Every row gives one point. To make a cloud, some directions were put in groups of two or more. Within a group, all points are equally far from the middle, so they leave a hole (a ring in 2 directions, a hollow ball in 3). The other directions are filled evenly. Then the cloud was stretched, turned, moved and blurred a little. Count the holes, and give their numbers of directions, smallest first.

Cloud (14 x 2):
[[-55  -6]
 [  4 -59]
 [-33  58]
 [-54  31]
 [-19  66]
 [ -1  73]
 [  1  57]
 [-33  33]
 [ 42  43]
 [-10  79]
 [ 14  19]
 [-27  21]
 [-51  29]
 [  1 -29]]
Holes: 0

Cloud:
[[ 42  40 -26]
 [ 65   7 -30]
 [ 65  20   8]
 [ 21  -1  69]
 [ 45 -22 -59]
 [ 24 -21  68]
 [ 30  52   3]
 [ 51  13 -47]
 [ 52 -10  53]
 [  1 -45 -60]
 [ 27  31 -52]
 [-59  -2 -19]
 [-56  12 -24]
 [ 50 -59 -28]
 [ 60 -24 -44]
 [ 31 -54  49]
 [-58  14 -12]
 [-24  17  59]
 [ 28 -66  35]
 [-34 -17 -56]
 [ 50  -2 -55]
 [-29  51 -10]]
Holes: 1 (3)

Cloud:
[[-74 -27 -44 -34]
 [-51  31 -42  31]
 [ 47 -11 -80 -44]
 [ 60  14 -76  -3]
 [ 46 -35 -75  31]
 [ 38   0  25  -2]
 [ 74  52 -66 -43]
 [-41 -13 -43  28]
 [-66 -10 -46 -52]
 [ 59  50 -51  -3]
 [ 11   5 -26 -34]
 [ -4  11 -11   0]
 [-29  60  -8 -87]
 [ 22  18  34 -28]
 [ 17  39 -75 -66]
 [-46 -54 -25  10]
 [  5  70 -38  64]
 [-19  30 -55  51]
 [-30  50  12 -30]
 [ 31 -19 -16 -40]
 [ 47  53  10   1]
 [-41 -67  -7  31]
 [-22  43 -30 -66]
 [ 18  61  -4 -23]
 [ -4  43  31   4]
 [ -2  -8 -69 -42]
 [-30  12  12  37]
 [ -7  13  -9 -70]]
Holes: 0

Cloud (29 x 4):
[[ 22 -60   2 -47]
 [ 17  24  66  -8]
 [ 17  58  25  40]
 [ 66  -4  -7  36]
 [ 39  36  11 -72]
 [ 27 -35  24  72]
 [  0  32  82 -20]
 [ -7  64  31  42]
 [ -1  -2  27 -11]
 [  8  -3  -7  71]
 [-84 -26  32  -2]
 [-12  -7 -43 -59]
 [ -3  20  30 -41]
 [ 56  23   9  -7]
 [ 58 -88  11  22]
 [-60  -9  35 -11]
 [ 29 -86  44  62]
 [-44  65  -4  66]
 [-71  74  16  29]
 [ 57  26 -12 -50]
 [-45  17   4 -12]
 [ 19  31  76 -42]
 [ -1  43  64   1]
 [  9 -40  15  49]
 [-40  20  -1  63]
 [ 15 -43  58  -3]
 [ 66  36 -39  11]
 [ 64 -41  -9 -55]
 [  3  -7  37 -31]]
Holes: 0

Cloud (50 x 6):
[[  47  -47    1   75   24   22]
 [  -4  -41   52   29  -13   92]
 [ -73  -21   40  -18   72   -2]
 [  28   -2   53  -13  -53  -40]
 [ -27   48   15   77  -23   17]
 [ -44   37  -58   35  -13   10]
 [ -47  -77   -3   57  -21   32]
 [  -5  -70  -40   28   31   16]
 [ -20  -21  -63   38   13   35]
 [ -36  -30  -45   27    0   65]
 [  -8  -79   23   79    6   38]
 [  52  -33   -7   -6  -15   32]
 [   7  -19  -37  -37  -11   28]
 [   4  -48   23   97   13   50]
 [ -85  -10   -9  -10   -5   56]
 [ -33 -102    0   19  -19   -8]
 [ -17  -40  -44   26   16  -70]
 [  -6  -50   69   12  -56   30]
 [ -12   -4   75   53   17   62]
 [ -86  -17   23   23   40  -41]
 [ -29   -3  -25  -70  -19  -48]
 [  33   -5  -42   62  -64   28]
 [ -28   58  -52   31   -5  -16]
 [ -13   -6  -66   15  -71  -15]
 [  60  -53   -9   31  -36  -43]
 [ -31  -93   -7   47   19   30]
 [ -31   18  -46  -34   11    9]
 [  -7   -5   24   34   14  -86]
 [ -21   77  -17    9  -12  -26]
 [  31  -21   37   48   31  -50]
 [  -5   61    5    2   29   -8]
 [ -85  -27   23  -23    1   61]
 [ -14  -38   37  -43   50   -1]
 [  27  -29  -52  -12  -53   11]
 [  -9   44   41    0  -12   53]
 [  -4   40   50   43  -53    6]
 [  35   -2   32   83   31   35]
 [ -29  -25   39  -61   19  -51]
 [ -49    0   -1   22  -18  -86]
 [ -18  -63   -3   73   30  -26]
 [  14  -19   12  -60    2  -20]
 [   7  -49   27   70  -25   82]
 [  15  -72   66    3  -25  -17]
 [  -2   30   28  -17  -11  -79]
 [   5  -31   57   86   17   50]
 [  33  -43   46   67   31   46]
 [ -22  -80   -9  -37   34    2]
 [  41  -37   -9    7   -7   56]
 [ -23  -91   33   38  -27   54]
 [  10   41   -5   19   22  -71]]
Holes: 2 (3, 3)
